Every row gives one point. To make a cloud, some directions were put in groups of two or more. Within a group, all points are equally far from the middle, so they leave a hole (a ring in 2 directions, a hollow ball in 3). The other directions are filled evenly. Then the cloud was stretched, turned, moved and blurred a little. Count the holes, and give their numbers of directions, smallest first.

Cloud:
[[-5.0 -4.1 -1.8]
 [-4.8 -1.8  4.5]
 [ 0.5 -4.9  0.7]
 [-1.6 -1.4  3.7]
 [-2.4 -0.5 -2.6]
 [ 2.8  1.6  2.2]
 [ 3.1 -0.4  2.3]
 [-0.3 -4.9  1.7]
 [-7.5  0.4  2.8]
 [-2.6 -4.5  3.4]
 [ 1.4 -2.9 -3.1]
 [ 1.6  3.4 -2.5]
 [-4.7 -0.9  4.3]
 [-2.4 -4.8 -1.7]
 [-5.4  0.6  3.3]
 [ 2.6 -2.1  2.0]
 [-7.6  0.2  3.0]
 [ 4.2 -2.8 -3.0]
 [ 3.2 -2.4  1.6]
 [ 2.2  1.8 -3.7]
 [-0.2 -0.8 -3.4]]
Holes: 1 (2)

Cloud:
[[-3.7 -1.3  3.1  5.0]
 [-2.4  1.9  0.1  2.3]
 [ 2.0 -1.1 -3.4  0.0]
 [-5.7  3.4  0.7  1.2]
 [ 1.7 -0.5  3.1  1.2]
 [ 4.0 -4.4  2.1 -2.7]
 [ 1.1 -2.3 -0.2  2.2]
 [-0.7 -3.7  3.5 -1.3]
 [ 0.7  3.6  1.2  2.3]
 [ 3.2 -1.0 -2.2 -2.0]
 [-4.0 -2.4 -5.8 -0.4]
 [ 3.2 -3.3  5.3  2.4]
 [-6.7 -3.1  2.5  3.0]
 [-1.4 -1.8  0.3  0.8]
 [ 0.3 -7.1  1.9 -1.3]
 [ 1.2  5.3  1.2  4.9]
 [-2.1  2.8  6.4  3.0]
 [ 2.7 -1.3  3.4 -2.4]
 [-3.8  1.9  0.2 -0.7]
 [ 0.3 -0.9  4.6  2.5]
 [ 0.3 -5.3  1.4  2.6]
 [ 3.3 -3.6  1.6  2.5]
 [ 5.4  2.4  6.0 -3.6]
 [ 1.4  0.9 -1.9  3.4]
 [ 4.7  0.2  3.8  1.1]
 [ 1.3  0.6  6.0 -1.1]
 [ 2.9  3.8  4.3  5.2]
 [-5.1 -1.7  3.1  5.0]
 [-5.4  1.0 -4.1  5.3]
 [ 4.1  3.5 -0.5 -1.5]
 [-5.7  4.4 -1.8  0.5]]
Holes: 0

Cloud, 49 rows:
[[-1.3 -6.8  0.9 -1.9 -2.2 -2.4]
 [-3.3 -4.6  1.3 -4.7 -1.2 -1.1]
 [ 1.0  5.9  1.5  3.0  0.8  2.8]
 [-1.6  1.1 -6.1 -2.8  1.8  1.8]
 [-2.8  1.6 -1.3  3.8  3.2  0.8]
 [ 2.0 -2.6  0.3 -5.7  1.4  2.9]
 [-2.1  0.7 -0.6 -4.8  2.0 -1.7]
 [-0.2 -0.5  0.9 -5.0  4.9  0.2]
 [-0.9 -0.8  3.9 -2.3  5.1 -3.5]
 [-3.6 -6.4  3.3 -2.0 -2.6 -1.5]
 [ 0.0 -3.2  0.2 -6.3  1.4  2.1]
 [-0.1  4.0  6.2  3.2 -3.6  0.8]
 [-2.1  0.6 -2.6  5.4 -4.6  2.3]
 [ 0.0 -3.2  2.5  3.6 -6.6 -1.1]
 [ 3.9  1.3 -2.1 -2.5 -2.7  4.6]
 [ 3.3 -1.5 -4.8  2.1 -2.1 -0.7]
 [ 2.2 -0.4  4.3 -2.7  5.1  1.9]
 [-1.8 -4.0  1.4  2.0  3.1  3.2]
 [ 2.2  5.3 -4.3  1.4  1.6  1.7]
 [-1.0 -5.7  3.0  4.6  0.4 -0.7]
 [ 0.7 -4.1  0.3  2.0 -5.9 -1.5]
 [-5.7 -3.1 -2.1  4.2 -1.6 -0.8]
 [ 0.1 -0.4  1.1 -4.7  5.4  0.8]
 [-3.1  0.7  0.1  2.1  3.7  2.1]
 [-4.7 -3.2 -2.3 -1.1 -1.9 -4.6]
 [-4.9 -2.3 -4.5  2.8 -3.0  0.9]
 [-2.0  2.4 -1.2  6.8 -0.2 -0.2]
 [ 1.6 -0.4  2.3  2.2 -3.8  6.4]
 [-0.1 -1.9  2.2  6.3 -5.6 -1.0]
 [ 1.6 -1.3  4.6  6.5 -1.3 -2.2]
 [ 3.4  4.6  0.9  3.6  0.9  3.6]
 [-3.3  0.0 -2.4 -0.1 -3.5 -4.5]
 [ 2.2  0.5  1.0  7.0 -0.9  1.0]
 [ 2.4  3.1 -2.8  4.9  0.3 -3.8]
 [-3.1 -8.1 -0.4  0.6 -2.4 -1.6]
 [ 3.2 -0.3  5.9 -0.5  2.8 -1.9]
 [ 2.8 -1.8  1.0  2.7  4.0  2.6]
 [ 2.3 -1.0  0.9 -2.8  5.7  2.9]
 [-0.1 -4.0  5.6  4.0 -4.2 -1.2]
 [-2.6 -1.5 -7.1 -2.2  1.3  1.3]
 [ 0.2 -0.3  1.4 -2.6  6.4  2.0]
 [-4.7 -0.3  1.0  6.2 -0.9 -3.8]
 [-2.4 -2.2 -0.9  3.3  5.4 -2.7]
 [ 2.2  4.3  5.5  4.1 -0.6 -3.1]
 [ 2.5 -3.9 -1.7  0.9  2.5 -2.8]
 [-1.9  3.1  3.2 -1.0  4.0 -2.8]
 [ 0.2 -0.5  1.1 -4.7  5.4  0.9]
 [ 1.6 -1.2  5.8  0.7 -1.6  5.6]
 [-0.7 -5.7 -3.8 -0.9  2.4 -3.0]]
Holes: 3 (2, 2, 2)

Cloud, 85 rows:
[[ 3.1  0.0 -2.1 -0.5 -1.2 -5.4  0.0  5.5]
 [ 3.2 -1.0 -2.1 -4.3  2.6 -1.5 -3.5  5.3]
 [ 5.1  4.6  2.6  3.9  1.5  3.4 -2.7  1.6]
 [-1.2  0.6 -1.4  4.8 -0.5  6.7 -1.5 -1.8]
 [ 4.6  2.1 -1.2  1.6 -2.4 -0.7 -1.7 -4.5]
 [-3.6 -3.2  4.5 -0.9  1.3  2.1  4.1  4.2]
 [-3.5 -1.9 -2.0  4.9  2.1  3.5 -0.3 -0.9]
 [ 0.2  6.6  4.9  1.1  1.5 -0.5  2.6  3.5]
 [-2.7  3.7  3.7  2.6 -3.5  7.1  1.4 -1.0]
 [-3.7 -0.2 -0.1  0.9  6.9  1.5 -2.3  4.8]
 [-2.0  0.7 -3.2  4.9  3.6 -1.4  0.8 -0.1]
 [-4.5  5.1  5.2 -0.9  2.6  2.6 -2.3  0.8]
 [ 1.0  4.4 -2.3  6.9 -2.8  3.4 -3.3 -2.9]
 [ 0.9 -0.1 -2.9  4.5 -3.9  4.4 -4.3 -0.7]
 [-1.7  2.5  0.4  3.1 -3.4  7.6 -1.7 -2.3]
 [ 0.2  4.2  0.8  1.8 -4.6  6.4 -2.5 -3.8]
 [ 0.6 -3.6  1.5  5.6  1.9  4.2 -1.2 -0.2]
 [-8.3  0.8  0.0  0.5  2.5 -0.5 -1.5  3.4]
 [ 0.5 -3.5 -3.6  0.4 -1.4  1.3 -3.2 -0.3]
 [-2.7  0.8  4.8 -0.2  2.4 -3.9  2.8  4.8]
 [-5.0  5.7  0.9  0.7 -1.1  3.5 -0.7  4.3]
 [-1.1  0.6 -1.8  2.4 -1.2  2.5  1.8  6.9]
 [-3.5  1.1  4.9 -0.1  2.2 -0.2  5.8  1.6]
 [-0.9  3.7  1.7  5.9 -3.4  2.2 -5.6  3.1]
 [-4.7  4.2  4.3 -3.3  1.1 -1.4 -2.3  2.4]
 [ 4.5 -2.2 -1.6  5.5 -3.0 -0.4  2.6  0.7]
 [-1.4 -2.8  2.7  1.5 -1.4  2.0 -5.2  5.4]
 [ 4.8  0.8 -1.5 -1.5  0.3 -4.8 -1.5  5.2]
 [ 1.2 -3.5  2.5 -2.7  1.8  0.8 -4.3  1.9]
 [ 3.8  1.4 -3.3  6.1 -3.4  2.2 -3.5 -1.9]
 [ 3.4  6.4  1.9  3.4 -1.7  2.8  4.3 -1.9]
 [-1.4  5.5  4.3 -4.1 -1.8  0.0 -1.6  3.8]
 [ 1.9  3.3  3.8  5.1  2.8 -0.7  2.1  3.8]
 [ 0.1  0.2 -1.3  1.5 -7.6  2.2 -1.8  0.9]
 [-2.8 -3.0  0.9  0.9 -4.4 -1.3  0.7 -0.7]
 [ 6.1  5.9  1.3 -1.6 -0.8  1.3 -1.1  5.0]
 [ 0.6 -2.0  3.2  5.8  1.5  0.4 -2.6 -1.1]
 [ 4.4 -0.3 -2.4  2.2  1.2  2.4 -3.2  6.4]
 [ 1.1 -3.0  1.4  4.1  0.7  3.0  4.8  2.7]
 [-1.9 -2.8 -1.1  3.3 -4.9  3.4 -2.3  0.0]
 [-2.6 -3.1  4.5 -2.6 -1.5  0.3 -0.7  1.6]
 [ 0.3  3.1  3.4  2.1  0.8  6.8 -4.9  2.2]
 [-1.7 -3.5  4.1  0.7 -1.3  1.6 -1.3  6.7]
 [-4.4  5.0  1.1 -0.9 -3.3  3.6  2.0 -1.6]
 [-0.5  0.0  2.2 -0.3  0.0 -1.5 -1.6 -4.3]
 [-0.4 -3.7 -2.5  0.9  2.3 -0.4  4.5  2.2]
 [ 0.1  2.9  2.6 -0.1 -1.6  5.7 -6.0  3.8]
 [-0.5 -3.6  2.4  0.1  6.7 -0.3  3.4  3.0]
 [ 5.6 -1.2 -3.4  4.6 -2.6  1.8 -0.3  0.1]
 [-0.7  4.8  1.3  0.4 -3.1  5.0 -5.5  3.8]
 [-1.0  1.6  4.3  1.8 -4.2 -2.5  1.9 -2.0]
 [-3.3  4.2  3.6  0.9  2.7 -2.1  2.6  5.5]
 [-0.8  2.9  0.1  1.5 -1.9 -4.3  4.9 -1.2]
 [-5.5 -1.7 -1.0  2.9 -1.4 -1.9  1.0  4.7]
 [-2.1  4.5  3.7  5.9 -2.5  3.1 -3.2  4.1]
 [ 1.4  5.7  2.7 -1.5  4.8  0.7 -1.8  1.1]
 [-0.3  3.5 -2.4 -4.2  2.2 -1.7 -3.8  1.0]
 [-3.0 -3.0 -1.1  2.9  4.0  0.3 -4.2  5.0]
 [-0.3  6.0  4.3 -1.8 -3.1  3.6 -3.4  3.4]
 [-5.4  4.3  1.2 -2.6 -0.3 -2.9 -1.9  2.5]
 [ 1.2  2.4 -0.1  3.2 -7.0  2.1 -3.5 -3.9]
 [ 6.9  4.5  2.9  0.0 -2.2  2.8  1.5  0.3]
 [-2.7 -1.5  2.9 -1.7  0.5  6.6 -1.4 -0.1]
 [-0.7  0.4  2.4 -2.0  6.4  0.7  3.0 -0.4]
 [ 1.5  4.8  3.5  4.5  2.0  1.8  1.8  5.2]
 [ 2.2 -0.4  1.1  2.5 -1.8  1.9 -0.7  8.6]
 [-1.1  7.6 -0.6  3.5 -2.6 -1.9  2.9  0.8]
 [-3.4  1.0 -1.4  1.2 -3.7  4.5 -0.6  4.4]
 [-1.7  6.1  1.4  0.9 -3.7  3.8 -1.3 -5.0]
 [ 2.5  3.5 -2.6  2.7 -0.2  3.4  0.7  5.8]
 [ 3.9  1.6 -1.1  1.4 -1.4  6.3 -1.4 -2.2]
 [ 2.6  6.5  5.8  1.6 -4.1  1.6  1.1  0.5]
 [-1.1  2.2  5.1  0.0 -0.1  5.7  3.1  4.1]
 [-4.3  3.4  5.3  0.8  0.4  0.2 -0.1 -3.4]
 [ 0.3  6.4  5.3  2.0  1.2  0.3  2.9  3.0]
 [-0.5  6.4 -1.0  4.5 -5.8  0.7 -4.5 -2.1]
 [ 2.7  2.5  2.0 -2.4  4.3 -4.4 -0.3  2.8]
 [ 2.5 -0.4  1.6  0.8 -3.0  5.6 -3.6 -2.0]
 [ 0.9  2.0  5.3 -0.9 -2.9 -2.9  0.0  2.5]
 [-4.9  3.1  4.5 -0.5  1.6  4.7  0.2 -2.4]
 [-1.0 -1.6 -1.6 -1.8  0.1  0.9  5.1  2.7]
 [-1.5  5.2 -0.2 -3.7  0.7 -0.6  2.1  5.5]
 [-1.2  3.7  5.3 -1.2 -2.0  6.6 -2.5  1.9]
 [ 0.4 -3.8  2.2 -2.0  5.5  0.8  3.7  3.9]
 [ 0.6 -4.4 -3.0  1.2  2.2  2.6  1.0  0.8]]
Holes: 3 (2, 2, 4)

Cloud, 103 rows:
[[-4.7 -1.7 -7.1  1.6  1.6 -1.4 -2.0 -3.0 -1.5]
 [-0.6 -6.1 -2.2 -1.3 -0.9  1.7 -4.2  0.5  5.2]
 [-2.5  1.8  0.9  0.7  3.2  1.1  3.1  5.2  2.5]
 [ 4.5 -7.8 -1.7 -2.7 -3.2  0.2  1.3 -3.6  4.4]
 [-3.5 -4.2 -0.4 -1.3  0.1  2.7  0.1  6.7  0.7]
 [ 5.4 -7.8 -0.2  3.6  0.1  2.4  2.1 -3.4  0.6]
 [ 0.1 -8.1 -2.4  0.7  0.6  0.7 -2.5 -0.5  3.6]
 [ 0.1 -1.9 -2.5  3.8 -1.2  4.2  3.1  2.0 -4.9]
 [-0.6  0.7 -7.4  3.7 -0.4  0.9 -3.5  5.7  1.6]
 [ 2.6 -2.7  3.4  0.1  1.9 -4.0  2.5 -0.7  4.9]
 [ 5.7 -4.7  1.3  4.6 -4.2  0.1  2.4  0.4  1.3]
 [-2.9 -2.1 -3.5  0.4  0.3  5.2  5.3  0.5  2.6]
 [ 3.4 -1.6  3.6 -1.5 -0.5 -1.1  0.1  4.5  5.2]
 [ 1.7  2.7 -3.1 -0.6  2.3  4.6 -3.2  7.7 -2.3]
 [-0.9 -5.0 -2.5  0.6  3.2 -1.6 -2.6 -2.7  2.4]
 [ 2.1 -3.8 -4.0  5.6 -2.1 -1.1  6.7 -3.3  0.7]
 [-4.3 -0.2 -3.5 -1.7  2.0  0.0  3.6 -4.2  0.3]
 [-3.9  0.3  2.1  1.2  1.4 -0.6 -4.2  4.8 -3.9]
 [ 2.8 -0.8  1.9 -0.2  0.8  0.1 -4.7  6.8  1.9]
 [-5.3 -0.2  2.9  0.1  1.4  1.7 -1.5  1.8  4.1]
 [ 3.2 -0.6  0.3  0.6 -2.6 -3.9  2.2  1.6  4.5]
 [-1.3 -2.0  3.7  7.0  0.8  1.8 -1.5  3.2  1.5]
 [-4.3  1.6 -4.8  5.7  3.9  3.9  1.5  6.8 -0.7]
 [-2.3 -5.4  1.9 -2.6  4.5  3.4  2.1  1.0  0.6]
 [-0.7  0.4 -4.5  2.8 -1.2  6.8 -5.1  3.6 -1.1]
 [-0.8 -1.7 -5.7  4.3  2.6  1.2  1.4  3.9  3.0]
 [ 0.7 -3.2 -4.7 -1.5 -3.9  0.9  3.1 -0.8 -0.9]
 [-3.8  0.6  3.3  0.9 -3.4  1.5  0.0  1.5  0.4]
 [-0.7 -0.7  3.1 -4.8 -0.2  1.3  3.2 -4.6  1.4]
 [-0.1 -2.5 -2.4 -7.1 -0.3  1.2  1.8  3.8  1.0]
 [-2.5 -3.2  2.4 -5.4  2.4  0.2 -4.1 -1.5 -1.4]
 [-1.8  1.0 -8.4  2.2 -1.4  2.2 -1.6  2.0  4.0]
 [-1.0 -4.0  0.8 -1.7  2.4  1.4 -2.2 -4.1 -3.7]
 [-1.7 -1.5  0.2 -7.5  0.6  3.6 -2.6  0.9  4.4]
 [-5.8 -5.8 -2.4  1.5  2.3  3.1 -2.3 -0.1 -2.9]
 [ 2.4  1.0  0.5  0.3 -1.1 -4.9  3.8 -2.9  0.9]
 [-0.9 -0.9 -2.6 -8.2 -2.5 -0.6 -0.8 -0.6  1.5]
 [-6.3  5.5 -3.6  3.3  1.1  3.1 -0.2 -0.7 -1.2]
 [-1.8 -0.5  0.3 -5.9  0.9 -0.2 -6.4  5.5 -2.3]
 [-4.7 -2.9 -4.7  0.8  1.8  4.8 -3.9  1.2 -4.2]
 [-0.2  2.0  1.7 -5.7  2.3 -1.9  0.9  4.6 -0.5]
 [-1.0  1.3  0.1  5.2 -2.4  0.6  2.9  0.7 -4.4]
 [ 1.0 -6.4 -1.3 -8.6 -1.8  0.2 -0.1 -1.2  1.3]
 [ 2.8 -2.3  3.0  6.1 -1.6  0.2  0.6 -5.0  1.2]
 [-1.5 -6.9 -2.6 -0.6 -2.3  1.7  4.1 -3.0  0.2]
 [-3.5  1.2 -6.9 -3.6  0.3  3.0  0.0  3.9  0.0]
 [ 4.7 -1.2  2.9  4.3 -2.8 -2.0 -1.2 -2.1 -1.5]
 [-2.6  1.3 -5.0 -2.4  3.9  4.9 -4.9  3.7 -0.1]
 [ 0.1  1.6 -2.6 -0.9 -4.1 -3.2 -0.5 -3.8  0.4]
 [ 1.8 -0.2 -4.7 -2.5  4.3  4.6 -2.3  5.2  0.6]
 [-2.1 -1.2  0.4 -3.0  5.6  2.7 -1.1  0.4  3.5]
 [-2.6  1.9 -4.8  1.9 -0.2  6.3 -6.4  5.4 -2.3]
 [-2.6 -0.9 -3.1 -6.6  4.6  3.8 -3.6  3.0  0.8]
 [ 1.6 -2.8  1.5 10.2 -1.2 -0.3  0.2 -0.1 -1.0]
 [-0.2 -4.6 -1.0  1.0  4.5  1.5  1.4  1.3 -5.1]
 [ 0.6 -2.6 -0.1  2.1  0.0  0.1  2.2  5.1  5.2]
 [ 1.2 -7.3 -0.3  1.6 -0.4  0.6  3.5 -3.7  5.8]
 [-2.1  1.6 -4.5  6.5  1.0  5.8 -0.5  7.2 -3.8]
 [ 1.8 -8.3 -2.2  3.2  0.8  1.0 -1.7 -0.9  0.4]
 [ 2.6  0.9  2.1 -4.3  3.6  0.2 -5.2  1.4  2.9]
 [ 6.2 -0.7  1.5  5.1 -1.4 -2.1  3.5 -2.6 -2.3]
 [ 1.9 -5.5 -2.0  5.3  1.7 -0.8 -1.1  3.0 -0.7]
 [-1.8  2.3 -7.1  2.9  2.0  5.1  0.4  6.2 -0.6]
 [ 2.6 -4.9  2.6  1.1 -3.8 -2.9 -1.5  2.7  3.5]
 [-3.9  2.8 -0.7  0.4 -5.0  2.0 -0.4  3.3  0.5]
 [ 2.5  1.0 -3.0  1.4 -4.8  2.3  0.5  2.9  4.1]
 [ 6.6 -2.0 -1.0  1.1  1.7  4.0 -1.7  4.6 -1.1]
 [ 1.3 -0.4 -4.8  1.2 -2.7 -0.7 -4.2 -3.1 -2.3]
 [ 3.6 -2.4  4.2  5.3 -1.0  1.5 -0.7  3.4  0.8]
 [-0.9  1.2  0.3 -3.2  1.3 -2.6  3.9 -4.8  0.2]
 [ 0.8  2.2 -1.1  3.8  0.9 -3.3  1.8 -2.8  2.6]
 [-3.3  2.8 -1.7 -1.6  1.8 -0.5 -2.5  7.6 -2.4]
 [ 1.8 -4.1 -5.5  0.5 -3.3  0.4  2.1 -2.0  5.1]
 [-2.2 -6.8 -0.1  4.9 -0.1 -3.5  2.1  0.0  3.6]
 [-1.4  1.5 -6.6 -0.6 -1.3  4.5  0.3  3.0  3.7]
 [-4.5 -3.2 -4.4 -0.7 -2.7  1.8  2.1 -4.9  0.6]
 [ 0.4 -4.1  0.3  0.8 -2.4  2.6 -4.2 -2.4  3.9]
 [ 1.0 -1.0  1.3 -3.5 -2.2  0.0  2.1 -6.9 -0.6]
 [-4.4 -0.6  1.5 -1.8 -0.1  3.0 -6.4  1.8 -1.7]
 [-2.6 -4.1  3.2 -0.8  0.6 -1.8 -3.4 -2.7 -1.7]
 [-3.3  1.3 -6.3  0.4 -1.2  4.0  2.6  4.6  0.0]
 [ 1.4 -2.2  4.9  0.1  0.5 -2.1 -1.6  0.8  4.8]
 [ 3.3 -2.5  4.4 -4.0  0.8 -4.4 -2.2 -1.4  4.6]
 [-1.4 -6.3 -0.3  2.3  2.6 -3.6  1.7 -2.1  2.9]
 [-1.9 -5.8 -1.8 -8.4 -0.3  0.1 -2.2 -0.2  1.3]
 [-2.7  0.8 -6.0 -1.1 -1.3  5.5  1.4 -1.1 -0.3]
 [ 5.3 -2.0 -5.1  1.1 -2.0  2.7  1.1 -4.1  1.6]
 [ 0.6  1.2 -1.4  0.8  1.4 -3.3 -4.4 -1.3  0.8]
 [-0.4 -4.4 -0.8  8.1  2.3  4.5  0.2  1.5  0.2]
 [ 2.7 -0.3  3.2  7.6 -1.9  2.8  2.8  0.3  1.2]
 [-3.7 -0.9 -6.4 -2.5  4.0  3.3 -1.0  3.9 -2.2]
 [ 0.8  2.0 -5.7 -4.9  3.4  5.0  0.8  1.8  0.9]
 [-2.6 -4.3  3.4 -4.6  2.6 -2.1 -0.7 -2.7  0.4]
 [ 0.1  3.4 -6.5 -0.1  0.7  5.8 -2.2  2.3  0.0]
 [-0.2  4.0 -2.7  3.3 -3.4 -1.9 -1.2  1.4  4.0]
 [-3.8 -6.6 -0.6 -2.2 -2.6 -0.6 -2.3 -4.6  1.1]
 [ 1.1 -3.4 -3.9  6.3  1.3  5.8 -0.8  0.8 -0.4]
 [-0.2 -2.0  3.1  4.6 -4.3 -0.4 -2.1 -2.2  4.0]
 [ 3.5 -3.3  2.6 -4.4  0.0  3.8  0.3  6.0  2.6]
 [-2.8  4.1  1.0  6.8 -0.6  4.3 -0.6  1.4 -2.3]
 [ 4.9  5.3  0.7  2.2 -0.4  1.5  0.1  0.1  0.6]
 [ 2.2  2.6 -3.1  7.0 -0.6  4.1  3.3  4.1 -0.2]
 [ 3.5  1.1 -5.1 -2.1  1.5  0.7 -3.1 -1.1  1.9]]
Holes: 3 (2, 3, 3)
